Each row is a point. Before rounding, the points of a table are all equally far from one centre. They may lie mostly on one side of it. Write the centre, to within rounding.
(in the rows, 128 means zero)

Points, 10 rows:
[[109  99 217]
 [ 88 128  95]
 [ 56 111 161]
 [160 134 206]
 [150 167 186]
 [183 107 118]
 [138  47 161]
 [172 117 200]
 [174  77 180]
 [ 73 155 130]]
Centre: [124 114 151]

Points:
[[140 159 176 116 149 202 164  30 164 126 191 131]
 [ 73 118 144 144 216 115  80  74 177  87 166 144]
 [ 93 121 120 169  92 189 118 106 122 154 166 189]
 [ 47 178 131 165 119 197 126  71 161 138 189 123]
 [ 90 111 163 139 114 120 142 106 189  87 113 101]
 [ 88 117 145 110 148 173 198  84 148 190 129 134]
 [ 52 134 126 154 145 117  93  42 147 142  89 116]
 [135 152 160 106 153 152  98  90 138 136 106  81]
 [ 91  84 184 129 152 143 126   7 186 131 131 165]
 [ 72  69 154 182 184 151 120  59 120 163 120 118]
 [108 122 170 170  87 117  76  82 171 152 121 159]
 [ 76 129 184 151 158 157 150  45 184  72 179 191]
 [ 48  77 127 178 163 168 106  75 172 133 137 106]
 [ 79 159 207 132 134 151 166  79 177  84 132 141]
 [ 79 110 147  92 120 129  78  80 130 148 197 113]]
Centre: [110 134 138 151 152 137 135  71 149 133 160 143]

Points:
[[102 147 151 177 137  69  18 113 119 196 110 109 129  90  58 112 124  81
  169 158 176 123  60 116]
 [140 215 152 141  87  80  65  53 118 158 112  82 110  66  64 101 131 109
  108 101 105 138 159  82]
 [133 180 144 187 129  92 167 157 129  92  32 171  70  58 110 121 146  93
  113  73 101 143 183 105]
 [ 86 142 115 169 112 115  75 123 159 111  34 149 106  31  83  76  90 131
  176 197 143 132 142 126]
 [168 190 158 173 124  86 123 129  84 135 153 151 114  50 100  79  56 144
  199 154 127 196  98  88]
 [ 93 182 185 162 108  79  87  51 133 161 146 125 108 100  31 120 153  39
  162 156 145 128 181 126]
 [ 86  98 107 164 169 123 107  97 138 125 110 107  78 119  76 116 132 155
  113 190 172 171 105  38]
 [114 155 136 182 194  96 147 103 137 182 126  93  97  40  67 136 105  99
  224 163 129 100 181 180]
 [142 215 120 137 106 195  94 128 142 114  95 117 115  85  77 123 181 180
  162 153 172 145 152  78]
 [ 97 122 208 144  78 102 124 141  75  97  60 101  96  44  68 112 143  60
   95 173 189 158 187  96]
 [114 174 134 135 133  92  68 193 103 164  82  69 115  68  88 160  80 111
  221 184 160 125 159 163]
 [ 99 125 179 210 102  68 107 120 167 157 128  70  66  91 116 148 142  84
  181 123 111 166 150  33]
 [105 227  96 114 108  74 138 149 137 132  52 165 118  94 163 111 165  88
  148  94 153 135 144  54]
 [ 55 118 141 170 168  94  81 170 162 115 130 134 142 124 124 166  88 107
  126 147 141 207 180  96]
 [153 107  96 188 119  85  71 174 137  60 103  96 106  66  83 106 117 125
  190 156 125 138 140  30]
 [ 58 168 133 182  88  40 195 138  79  84  72 122 166  61  97 123 115 117
  157 106 120 170 126  74]
 [128 249 150 210 112 104 109 189  38 143 110 174  80  82  81 101 115 107
  138 167 115 150 142  78]
 [100 150 139 148 151  86  94 174 214 111 103 159  89  79  78 157 149 131
  128 126 228 123 140  67]
 [124 164 205 139  76  79  42 138 134 185 122 146  86  65 121 114 171 130
  174 132 213 103 126  66]
 [123 167  98 195 109  47 109  55 106 138 101 127 159  39 120 122  93 137
  109 132  88 197  99  84]
 [141 176 193 154 138 109  70 147  91 177 142 120 154  67  67  56 130  46
  109 143 188 149 182  59]
 [ 54 143 161 143 212  87 125 142  69 141  67 136 130  43  41 179  91 107
  161 134 205 158 169 112]
 [116 151 187 201 216  88  98 133 114 168 116  86 135  33 105 185 142 111
  141  70 143 128  63 104]
 [ 86 140 153 188 158 110 104 200 102 149 108 106  93  38  48 133 128  68
  239 147 109  89 188  51]
 [ 76 141 135 159 130 141 161  96 147 149  82 217  73  68 136 126 144  19
   96 163 147 119 104  77]
 [ 94 199  97 168 114 111  74 160 113 128  66  89 104  15 163 104 118 171
  162 158 114 142 173  94]
 [132 163 109 196 121  50 162 122 154 125 141 109 150  11 150 149 139  87
  114 186 177  96 166  12]
 [180 210 172 126 182 101 134 158 169 125  54 137  94  65  74 109  99  98
  142 125 169  97 143  61]
 [136 236 130 128 114 108 146 121 169 115 116 113 139  64  47 163 108 151
  123 170  63 108 132  57]
 [185 179 135 139 132 134 151 147 180 136 128 160 144  96 140 135 133  90
  247 124 168 168 127 101]
 [105 213 170 202  94 166 142 127 137 130 107 226 119  55  69 137 131  64
  192 160 134 164 152  65]]
Centre: [124 138 136 152 126 106 126 137 102 150 119 140 127  64  99 148 140 104
 142 146 134 123 139  99]

Points:
[[216  47  93 185 147 107 181 162 137  78 125 166 158 152 122 155  69 196
  126 167 106 154  86 133]
 [159 132  54 123 128 137  73 146 142  85 148 160 152 107 151 136  76 170
  196 174 157 102 106 212]
 [169 112 166 143 178  91 148 185 143  66 136 222 138 166 117 149  55 102
  127 219 117 146  90 123]
 [151  81  70 130 174 102 135 131 160  22 122 175 179 186 115 144  88 176
  113 200  67 153 130 149]
 [156  53  82 161 240 155 176 139 141 142 150  94 122 162  80 166  85 152
  139 156  98 117  55 165]
 [187  81 103 157 196 152 152 122 142  57 170 154 158 173 154  96 110 140
  162 155 107  82 123 178]
 [113  48  95 123 182 151 137 122 123 134 172 157 139 108  32 162 104 127
  151 206  95 144 110 102]
 [122  76  65 198 166  65 107 161 132  99 175 192 123 156 154  92  64 128
   84 155 122 188 102 104]
 [179 109  96 110 162 155 130 191  60  84 183 249 127 110  73  79 135 174
  103 149 164  78  72 132]
 [193  72  63 121  96 162 134 129 125 107 175 214 173 178 118 146 120 193
  184 179  83 180  68 130]
 [182  60  97 141 122 161 153 152  97  68 158 162 109  51 122 141  95 161
  165 129  78 145  61 166]
 [131  45  88 134 202  97 147 141 102 160 176 124 177 165 154 147 147 159
  110 184 169 141  94 149]
 [180  73  92 180 187 169 119 102 130  71 159  99  97 177 124 134  99 165
  102 164  90 142 136 172]
 [179 102  62 193 204 148 117 159 117  95 103 115 124 151  48 132 122 155
  133 151  44 135  83 176]
 [159  70  82 161 155  59  72 146 158  86 142 173  99 162  67 100  95 155
  132 192 127 166 133 133]
 [152 114  52 121 220 112 153 114 176 115 113 180 156 191 126 115 130 120
  157 219 121  92 115 177]
 [243 106  68  81 171 111 148 138 106  97 221 161 140 165 156 126  99 116
  123 161 129 130  59 130]
 [143  86 100 135 161 113 153 201 160 155 150 153 108 109 160 185 127 192
  128 208 175  95  64 184]
 [188  71  87  62 115  98 175 142  79 110 134 171 139  98 106 163  78 191
   74 163  65 171  84 146]
 [162 105 145 113 184  78 145 137  72  66 137 199 130 156 137 155  61 151
  122  75 165  92  97 119]
 [168 144  31 155 171 144 155 161  64 111  75 145  49 144 137 143 133 117
  155 119 119 129 113 167]
 [194 120  87 146 172  60 187 153 180 149 142 179 116 112  85 125 119 184
  108 163 106 177  89 106]
 [151 110  93 119 214 100 164 156 186 106 106 202 132 139 111 137 141 178
  119 175  90 162 164 146]
 [176 116 132  96 148 130  94 136 197  72 129 205  47 113  62 168 113 163
  113 113 132 141  64 129]
 [175 102  95 107 240 127  99 164 137  89 117 139 156 185 162 150 100 101
  155 180  75 150  33 166]
 [130 171  92 172 172  89  90 167 139  87  91 182 119 180 117 134  56 139
  189 177  81 148 125 118]
 [142 131 101 123 182 183 124  62 124 138 178 102 154 125  98 152 118 140
  142 185  88 131 129 148]
 [176 148 133 114 145  84  91 158 181 127 105 121 132 140 122 145  73 155
  112 215  83 154 119 164]
 [165  61  27 125 172 107 119 142 150  49 118 154 123 116 125 201  82 141
  103 129 115 108 110 196]
 [132  82 153 108 192 112 108 137  68 109 123 117 195 129 102 100  81 155
  139 166 165 123 124 168]]
Centre: [124 120  85 119 147 144 136 151 119 109 136 172 122 160 109 127  97 152
 111 152 125 133  63 146]

Points:
[[158 169 185  63 154  86 179 126 119 120 131 140 145 102 173 112 140 151
  171 128 124 163  70 190]
 [129 184 186  38 130 109 178 123 144  88 157 133 101 117 142 100 127 118
  178 134 118 146 128 163]
 [156 159 140  40 146  66 109 133 152  96 161 110 105 100 176  82 168 147
  135 143 185 148  89 184]
 [127 188 158  96 156  77 152 134 154 102 146 110 136 104 119  94 128 150
  117 186  93 159  59 194]
 [140 162 156  58 109 104 105 137 132 109 114 115 120  98 139 107 119 158
  152 166 112 165  89 246]
 [110 189 167  69 193  99 140  99  97  60 151 126 136 138 159  92 135 119
  149 131 157 174  67 140]
 [119 119 207   7 144 112 140  89 114  94 127 135 146 142 134 100 155 133
  122 118 111 131  95 167]
 [168 196 176  52 115  81 177 139 115  58 124  94 129 128 138 122 114 125
  163 164 143 146  87 134]
 [121 182 185  37 148  91 137  97  85  95 159 120 119 133 162  97  83 130
  110 150 181 150 131 166]
 [122 192 166  77 108  39 109 134 106  44 153 143 140  61 157 108 136 112
  156 102 140 132 125 191]
 [141 172 205  91 114  96 157 148 115 117 136 165 162 108 161 121 124 141
  162 147 145 174 104 218]
 [ 97 137 179  34 133 128 167  97 144 101 116 132  90 104 166 118 121 120
  156 150 151 167 101 110]
 [141 143 179  33 136 132 153 125 109 119 152 157 147  92 140  83 132  61
  135 151 152 166 101 149]
 [116 154 123  66 138 112 150 154 145  91 144 169 197 126 147  98 142  96
  139 145 171 171  79 197]
 [129 176 169  83  95 120 153 144 106  83 154  83 147  78 152 144 129 167
  148 172 164 161 105 200]
 [ 81 146 134  55 128  94 188 161 112 126 190 149 110 129 177  79 138 108
  100 106 164 171  96 145]
 [101 101 186  51 113 106 150 153 115  64 140 105  93 124 191  73 128 153
  125 139  90 175  93 190]
 [143 122 183  41 158  69 165 123 136  82 131  98 104  97 137 104 148 101
  182 133 202 114  72 148]
 [104 134 138  25 117  98 184 153 113  98 149 119 154  92 165 127 167 151
  104 165 136 149 114 140]
 [154 175 126 103 134  78 110 111 106  39 181  70 149 130 117  80 134 113
  201 127 115 139  86 164]
 [132 136 187  45 157 105 146 150 128 153 145 133  76 117 167 137 141 146
  133 152 124 148  84 191]
 [103 161 106  22  98 106 120 162  92  79 142  87 102 141 174 118  84 153
  112 133 120 141 105 162]
 [113 138 183  72 141  55 183 151 144  43 122 147 127 135 120  79 160 115
  174 155 127 154 119 175]
 [122 178 165  46  82  98 140 148 129  55 142 114 119  71 161  90 144 123
  155 161 150 130  74 115]
 [117 181 155  62  84  68 112 168 140 105 112 132 127 101 159 111 152 182
  144 173 127 128  80 129]
 [126 108 165  24 105  50 152 155 137 133 150  94 114 150 150 118 123 154
   71  77 127 122  90 192]
 [118 176 168  56 124  71 162 128 110 104 176  54 140  65 179 113 144 140
  144 178 124 119 105 159]
 [153 150 175  83 104  88 120 118 151 107 157 126 132 108 202  53 120 152
  141 149 132  98  77 207]
 [142 178 202  33 138  85 108 161 109 123 141 126 130 121 142 106 128 101
   96 161 135 177  94 207]
 [119 170 177  52 112 134 134 122 120 105 167 139 155 152 203 111 149  77
  112 123 171 157 101 205]]
Centre: [110 125 149 106 109  75 126 123 118 109 133  99 131 128 143 113 128 104
 132 122 139 144  98 159]

Points:
[[151  83 247  99 123 139 135 104  61 159  97 162 124 147  75  89 145 118
   98 130 124 178  82  92]
 [137 116 148 129 113 159 129 109 121 193 128 157 133 114 105  78 129 157
   88 220 144  91  32 153]
 [200 105 105 104 142 120 172 132  99  67  70 128 132 171  97  94 170 201
  152 188 105 150  66 125]
 [137 109 122 122 144 187 130 158 111  97 146  74 140  76 134  79 122 203
  124 188 140 170  59 129]
 [168 107 213  58 163 133 133 165  80 100 151 100 122 108  40  66 140 139
   59 156 153 157 123 125]
 [ 85 156 136 128 123 153 166  88 125 131 111 121 152 109 146  94 110 200
   76 164 135 191  52 133]
 [145 134 165 100 127 122 104 157 115 144  70  80 175 126 120  86 145 109
  144 161 111 166  64 128]
 [143 123 135  51 108 107 130  87 135 133  86 180 109 145 119  43 121 178
   88 176 125 197  56 134]
 [108 120 139 151 181 140 143 116 132  97  91  66 153 118 108 101 171 198
  137 181 164 116  85 159]
 [151 111 183 122 149  89  91 133 163 155 137  92  81 141  81 126  53 136
   90 141 143 171  61 129]
 [100  53 143  84 149 143 214 130 138 150 103 157 124 118 101  59 123 207
  153 175 117 136  74 127]
 [151  76 189 110 137 155  74 123 122 140 111 132 105 150  86  49 106 176
  176 192 158 182  65 107]
 [141 141 181 135 125 168 106 132  99  48  70 124 164 144  93  50  82 158
  112 177 167 178  71 142]
 [174 118 179  95 133 138 146 156 163 146 141 133 114  60 140  26 150 141
  122 179 145 127  68  92]
 [104 115 166 123 189 128 128 147 127 122  91 148 144 107 138 147 143  91
   62 157 173 138  32 111]
 [137  76 146 126 122 158 133 123  61 111  80 156  95  65 101  76 145 169
  137 181  83 159   7 113]
 [138  76 234  89 126 162 119 169 129 142  89 113 135 101 104  67 142 178
  101 163 178 176  98 179]
 [126  91 186 152 128 144 117 135 127 131 168  74 139 119 125  76  95 199
  160 175 146 152  67 155]
 [175  91 165  95  90  86 198 135 114 105  77 105 114 142  96  46 163 162
  111 135 122 169 107 154]
 [174 140 182 141 108 144 155  88 150 139  89 156 109 127  48  39 160 193
  145 203 105 178 119 150]
 [159 103 132  69  75 107 147 150 113 128  81 120 121 134  87  73 100 146
  162 145 177 182  46 154]
 [154  93 125 149 155 148  80  96 102  99 109 131 150 142 138  99 139 116
  119 151  89 184  53 135]
 [183  73 143 146 132 138 138 178 158 151 114 104 126 129  97  63 137 132
   84 145 167 154  69 126]
 [128 120 114  82  97 132 173  78 148 122  87 124 106 152  44 136 148 158
  118 189 136 188  73  96]
 [127 135 182  73 166 182 152 155 131 159 100 102 132  97  98 121 157 186
  160 115 166 199  61 114]
 [129  70 178 114 111 169 166  92 146 123 116  95  90 121 160 119 179 161
  116 194 126 129  71 160]
 [140  64 116  99 114 141  94 171 104 128  87 160 148 162  71  80 126 157
  106 177 108 198  76  98]
 [ 99 130 174  73 136 120  63 110 157 118 115 119 150 132  93  97 121 158
   86 156 142 150  27 123]
 [190  88 158 108 137 111 142 123 122  78 177 140 124 149  94  80 149 118
  125 145 127 147  46 201]]
Centre: [147 132 167 111 145 129 139 137 105 110 110 163  99 110 101 122 116 167
 121 162 132 135 107 130]

Points (30 x 24):
[[143  89 168 157 112 173  95 224 169  93 113 161 146 135 101 110 120 113
   83 145 117 160 104  73]
 [121 109 161 113 126 122 112 174 129  85 106 154 151 113 116  89 134  96
  141 169 117 104  95  36]
 [128  74 161 141 114 126 133 157 177  95 120 193 151 106 142  98  70 144
  111 140 140 172  97  48]
 [115  51 187  84 132 180 129 146 155 120 183 210 135 103 113  83 158 148
  127 186  81 107 148  92]
 [148 101 168 136 148 158 134 170 157  36  99 172 179  71  97  87 131  78
  123 184 151 152 110  88]
 [165  81 140 131  96 118 139 190 156 100 142 150 152 140 108  85  94 143
  145 158 159 192  92  69]
 [132  98 184 124 130 163 102 183 177  98 178 202 107 124 123  58  99 160
  118 166 132 172 107  74]
 [132  95 170 167 122 156 116 207 118  68 156 184 176  99  80 111 127 142
  136 136 110 181 134  46]
 [ 95  83 158 142 139 144 181 175 180  71 137 177 168 116  98 110 151 126
  148 144 114 138 164  55]
 [158  74 135  93 125 177  87 199 149  67 186 175 172 127 117 107 137 169
  124 181 116 131 124  89]
 [145  87 159 100 137 141 151 168 100  97 119 151 166  65  95 101 133 138
  145 175  95 142 101  39]
 [125 105 183  94 115 154 138 207 132  76 132 191 166  98  82 111  95 116
  109 138 101 159 122  37]
 [142  84 191 145 130 130  78 169 124  44 122 181 149 123  66  91 131 119
   72 170 154 129 128  84]
 [115  74 175 123 115 131 107 175 125  40 157 192 147  91 104  78 123 122
  101 170 112 172 130  67]
 [119  89 171 142 159 132 146 169 138  66 155 189 146  95  86  51 143 143
  117 164 125 131 108  46]
 [123 114 189 139 114 179 114 194 133  39 135 204 166 136  98 108 175 127
  133 134 127 118 141  55]
 [160 105 180 163 153 166 136 170 180  64 179 192 158 118  79  82 126 148
  154 179 119 115 103 115]
 [189  64 187 149 128 202 126 187 147  74 150 158 144 109 103  63 174 129
  124 183 100 136 133  53]
 [120 107 155 156 124 184 114 208 119  70 152 129 157 123 112 106 155 135
  119 169 109 174  93  85]
 [103 128 185 182  85 193 133 160  87  84 168 198 148 139  88  85 151 174
  139 166 155 147 131  84]
 [106  73 173 137 147 165  99 166 145  66 132 174 135  87  89 110 112 104
  131 168 129 133 117  34]
 [121  54 162 109 130 189 113 166 106 102  92 230 158 117  86 102 134 101
   82 150 127 152  97  49]
 [110  30 199 154 116 171 112 163 133  73 122 197 139 134 120 133 152 110
  111 153 110 105 138  57]
 [135  80 163 166 151 150 120 191 133  67 108 180 128 103 105 110 112  90
  144 169  87 180 166  52]
 [137  52 180 150 138 155 101 249  98 110 129 165 145  84 115 107 138 104
  130 175 119  79 168 109]
 [105  82 157 117 139 187 134 181 171  97 156 168 130 135 118  98 129 142
  109 198 117 139 136  26]
 [113  89 202 107 101 159 117 168 110  67 116 201 132 141  97  73 167 141
  164 155 132 134 100 103]
 [115 100 192 115 112 149 144 205 124  16 145 182 155 109  99 104 113 126
  140 141 162 146 136  72]
 [133  72 180 143 102 163 155 213 128  84 168 180 199  96 124 101 157 117
  102 158 125 105  95  55]
 [115  73 158 106 102 202  97 145 138  75 153 171 180 120  63  71  80 108
  118 132 126 123  95  68]]
Centre: [164 102 167 127 141 173 139 144 108 129 146 172 159 125 133  95 116 109
 116 135 151 136 164 113]

Points:
[[103 174 145 123 173 160 136  97  86  89  90 114  96 127 124 117 199 143
  135 167 115 112 117 169]
 [113 211 138  93 155 166 110 144  94 147  79 159  86 162  88 132 181 109
  144 186 111 114 137 182]
 [114 190 142  91 156 129  96 115 122 129  75 107  77 101 111 150 136 115
  153 191 105  66 161 132]
 [103 212 162 104 159 167 109 139 129 157  83 144  74 137  89 143 186  91
  109 165  99 126 125 136]
 [ 82 184 137 159 147 171 141 148 100 125  81 127 107 112 111  96 170 134
   89 183 128 145 148 162]
 [ 94 208 143 157 145 136 123 108  85 146  57 112  99 136 150 126 192 146
  142 177  89 100 157 177]
 [123 176 154 170 147 154 155 125  73 121  88 104  72 133 144 144 146 130
  110 156 105 118 125 179]
 [121 162 130 128 149 169 164 138 111 142  87 122 121 150  95 160 167 103
  143 154 104 105 147 171]
 [143 184 135 140 163 138 138 100  82 142 105 137 112 124 134 138 203 135
  137 134 107 130 162 157]
 [ 67 184 139 101 109 154 162 132 111 113  60 138 120 148 130 139 192  88
   89 158  88 107 140 166]
 [ 88 172 187  92 149 132 113 102 131 109  63 130  95 138 144  92 219  99
  157 164 140 130 101 145]
 [134 172 131 135 156 147 127 146 125 128 160 126 103 122 109 128 166 136
  144 189 107  91 153 150]
 [ 79 184 131 108 138 152 110 137 115 104  70 130 100 134 117 123 198 136
  152 194 117 105 126 113]
 [108 211 152 140 171 123 149 124 111 104  86 168  82 149 122 125 160  74
  149 155 107 120 112 149]
 [105 187 119 118 140 133 153 131  63 109  84 132 106 112 119 126 188 114
  132 126 113 151 152 150]
 [115 190 148 119 135 143 117 139 138 126  76 160  94 124 137 147 205 137
  123 135  69 117 159 140]
 [136 164 111 120 146 163 132 125  87 115  52 150  97 152 149 127 190 132
  119 143  97 111 134 158]
 [119 179 175 141 136 141 124 118 108 122  44  87 119 165 131  69 155 122
  114 186  92 124 168 189]
 [120 206 148 125 159 130 121 127 117 110  97 151 136 104 160 114 193 118
  144 176 117 156 131 149]
 [118 178 123 137 114 131 150 123 109 148  73 150 102 174 116 115 162 117
  112 208  89 155 158 131]
 [ 69 249 143 129 104 165 122 125 115 100  77  98  93 112 162  92 173 158
  119 135 114 100 158 164]
 [ 79 193 151 118 112 164 132 139  87 113  90 113 112 146 124 136 169 110
   90 188 105 156 142 111]
 [137 188 133 116 170 137 134 106 124 117  71 124 134 134 141 126 155 161
   99 151  80 138 139 162]
 [100 199 118 147 166 159  92 127  83 122  68 111  89 131 105  88 169  90
  143 110  86 107 117 126]
 [111 178 115 119 160 134 126 124 121 112  99 123 105 114 111 131 192 112
  156 154  77 141 172 141]
 [100 205 100 126 145 164 113 133 112 140  74 119 118 138 123  76 179  96
  136 196  78 136 121 130]
 [112 205 118 155 136 157 128 125 118 102  97 106  69 144 139 127 204 135
  105 150  86 111 136 174]
 [ 65 197 148 154 142 157 104 143  92 120  74 143 102 119 145 150 194 134
  123 185 102 111 141 171]
 [107 176 171 124 183 157 150 131 104 130 124 136 109 139 114 129 158 112
  116 181  90 109 152 202]
 [105 167 162 135 142 126 143 136  89  83  77 113  59 138 139 143 139 129
   92 148 126 110 160 151]
 [111 213 122 134 106 136 133 124 139 102  90 164 100 130 108 116 173 150
   94 164  89 105 185 127]]
Centre: [ 92 173 146 117  97 139  93  91 122 145 108 136 102 135 130 101 132 109
 128 141 123 113 131 169]

Points, 30 rows:
[[145 100 147 133 140 190 184 183 132 107  94 131 122 129  88  80  38  92
  156 177 104 164 108  74]
 [160  87 131 128 147 217 186 142  48 165 129 104 128 141  66  46  97 131
  113 191  80 159  87 134]
 [120 117 118 184 130 160 202 133 137 129 134 108 149 169 128  73 103 115
  199 213 102 175  89 115]
 [146 103 157 119  74 138 128 133 100 176 146 112 105 158  36 104 122 117
  118 179  99 168  69  56]
 [118 114 110  41 136 185 198 157  92 110 160  77  85 112  99  73  80 142
  132 179 109 137  87  79]
 [188 122 168 148 105 218 167 151  73 106 130 123 135 158 110  55 122 125
  148 194 105 143  50  82]
 [190  77 137 120  77 169 200 114  90  76 131  62 157 101 105  63  75 103
  165 191 104 146 116 107]
 [201  54 166 108 118 100 219 139  43 106 123 116 177  92 147  69  91 134
  109 161  96 125 140  86]
 [110  85 107  97 113 187 170  74 135 147 100  65 132 109  90  58 120  99
  143 224 107 162  86 124]
 [150 116 109  89 128 152 184 201  99 106 169  80 148 148 119 107  67 141
  136 198 109 130  82  61]
 [101 104 143  85 123 194 197 103 122  99 138  96 168 165 121 103  67  85
  175 190  87 168 128  63]
 [176  88 171 118  75 126 189 153  66  92  87 129  90 125 127  74  88  97
  157 175  96 180  91  58]
 [180  95 133  96 123 162 141  92 158 125 152 120 112 157 117  90  19  79
  175 175 139  96  91  50]
 [144  72 127 128 120 155 223 132 135  71 144  76 137 115  96  82  95 156
  162 162  87 148  97  88]
 [123  81 113 131 127 147 195 103  46 138 131  97 161 202  97  73  91 119
  145 200 116 146 138 106]
 [137  97 141 145  54 121 171 143  58 149 136 130 155  94  86  47  98 116
  113 129 112 146 141  51]
 [113  99 150 122 144 139 225 152  59 140 113 102 109 143 103  88  77 110
  190 169 140  71  76 104]
 [141 111 140 138 142 161 189 134  66 107 162  88  93 139  82  59  88 129
  196 186  97 172 118  51]
 [134 137  66 106 108 171 147 152  55 177 149 107 137 155  69  54  92  78
  142 150 116 180 128  51]
 [183 100 118 148  76 125 194  68 130 106 117 146 124 106 106  89  75  98
  224 160  85 134 141  31]
 [149 110 114 133 155 176 194  90 104  89 121  95 177 120  73  62  61 102
  146 197  96 126  56  68]
 [161 132 144 102 143 130 172 164  70 132 165  93 111 102 124  79  56 145
   97 204 116 167 116   8]
 [153  90 129 128 132 137 129 154 101 123 106 110 115 171 151  77  38 120
  179 202  60 172 103  96]
 [173  30 128 109 171 144 146 117  90 102 127 108 141 115  83 106  88  91
  169 116 120 155 123  67]
 [155 101  68 106 129 187 249 141  75 121 109 154 145 144 120  57 102  84
  161 204 100 187  97 106]
 [145 140 110 111 153 231 139 106  58 164 149 113 105  99 143  16 118 119
  145 207 118 119  71  84]
 [151 117  77  98 163 181 154 114 118  94 148 106 134 139  56  82  61  95
  194 160  73 135  85  61]
 [118  94 148 142 146 192 170  90  47 126 117 124  96 135  72  82  54 113
  155 178  97 155 102 137]
 [174 152 111 147 170 204 127 129  81 111 155  78 157 145  58  79 131  88
  103 148 121 159  70 107]
 [139  81 107 149 115 139 215 186  71 120 139 122  80 116 120  58  85 138
  141 168  87 135  91 133]]
Centre: [187 156 138  98 139 137 183 104 112 173 130 124 130 116 130 103 116 101
 139 153  91 133 117 106]

Points (31 x 24):
[[211 214 213 119  82  92 113  46 122  89  85 164 109 151 129 125 138  80
  117  92  75 152  73 181]
 [230 133 143 129 104  95 105 111 112 110  76 169 119 144  87 173 102  58
  113  95  69 191  85 137]
 [219 156 128 105  89  76 144  87 115 127  74 177  74 119  93 164  73 109
   84  56  54 179 121 138]
 [200 150 213 121  92 137 138  73  91 155 102 183 105 138  88 159  92 118
  133  75  72 161 128 166]
 [165 192 186  82  81 109 117  82 113 152  56 156  91 120  94 134  68  50
   81  41  64 115 101 136]
 [200 111 171  97  36 117 114 108  53 131  73 166  98 138 106 145 108  56
   92  50  75 138 109 127]
 [184 156 195 130  34 109  96 120  88 127  45 163  90 100 122 175  93 104
  109  69  16 171 117 122]
 [216 158 207 114  84 102  82  96 107 139  61 195 133 140 112 156  78 109
  123  18  72 138  83 134]
 [174 132 151 102  37  75 119 114 131 166  61 205 108 132 108 108 102 100
   81  73  79 170 101 143]
 [195 180 154 117  55 129  77  87  82  92  60 214 116 152 123 119  92 104
   80  78  56 156  73 183]
 [187 151 199  81  61 126  97 140  99 148  94 172 132 120 113 165  91  65
  128 100  86 157  93 181]
 [228 171 148 112 100  61 123 116 107 103 110 188  82 184 125 130  87  99
   86  98  60 160  79 145]
 [172 180 122 114  69 149 119  58 110 138  83 188 142 122  96 122 111  89
   89  74  78 146  59 141]
 [188 127 179  78  65 121  52 106 116  97  63 201 118 149 116 171 100  79
  124  60  98 178 123 116]
 [226 184 193  68  58 111 100 134 127  99  77 165 108 140  90 122  71  90
   58  46  69 137 121 135]
 [227 134 172 125  58  99 115 105 144 108  79 172  84 123 150 160  96  47
  138  34  41 179 113 157]
 [218 160 168  94  41  64  96  92 116 119  91 176  95 152 137 152 140  56
  144  63  50 152 135 149]
 [157 127 174  86  94 119  89  78  54  90  28 169 147  70 156 173 117  97
   64  86  42 173  92 148]
 [211 128 186 104 109 143  58 104  83 141  99 135 112 131 132 183  59 104
   88  56  74  98 121 159]
 [196 184 169 106  51 106  91 117 110 157  56 179  78 141 114 138  70  85
  117  91  48 126 134 171]
 [203 120 205 103  85 111 115  87 128 104  68 160  87 138  89 190 112  84
   85  34  70 165 101 165]
 [207 153 180 104  88 100  89  84  96 142  59 148  86 151  99 151  56  93
   79  24 109 119  91 171]
 [205 162 181 102  74 104  86 148 112 142 105 154 103 157 114 153  87  95
   42  92  75 155 124 155]
 [196 132 121  92  82 117 106  93 102 124  84 210 120  89 102 155 121  80
   81  50  72 152  93 183]
 [206 103 192  75  73 101 113  72  84 120  79 170 108 150 104 177  96  82
   88  54  74 176 113 132]
 [194 144 207  60  85 149  78 107  81 158  78 161 110 150 110 138 121 102
   81  34  48 167  91 139]
 [231 171 171  78  55 137  83 128 120 113  57 156 127 161 114 139  73  87
  114  56 101 144  68 136]
 [179 170 173 125  78 100  59  77 113 150  61 165  87 135  96 140 108  48
   95  91  69 163  81 128]
 [186 188 179 106  64 158 115  80 113 134  51 179 128 128 155 164 110 121
  107  36  67 101 144 136]
 [204 170 168 102 119  74 123 124 142 146  86 176  98 115 124 144  75  73
  105 107  25 145  63 162]
 [205  95 196 112 103  98 144 101 120 120  69 184 130 152  59  99  97  93
   75  41  44 143  79 153]]
Centre: [149 140 160 111 113  99 105 109 104  79  86 113 119 115 139  89 103 119
 130  62  71 150 121 148]
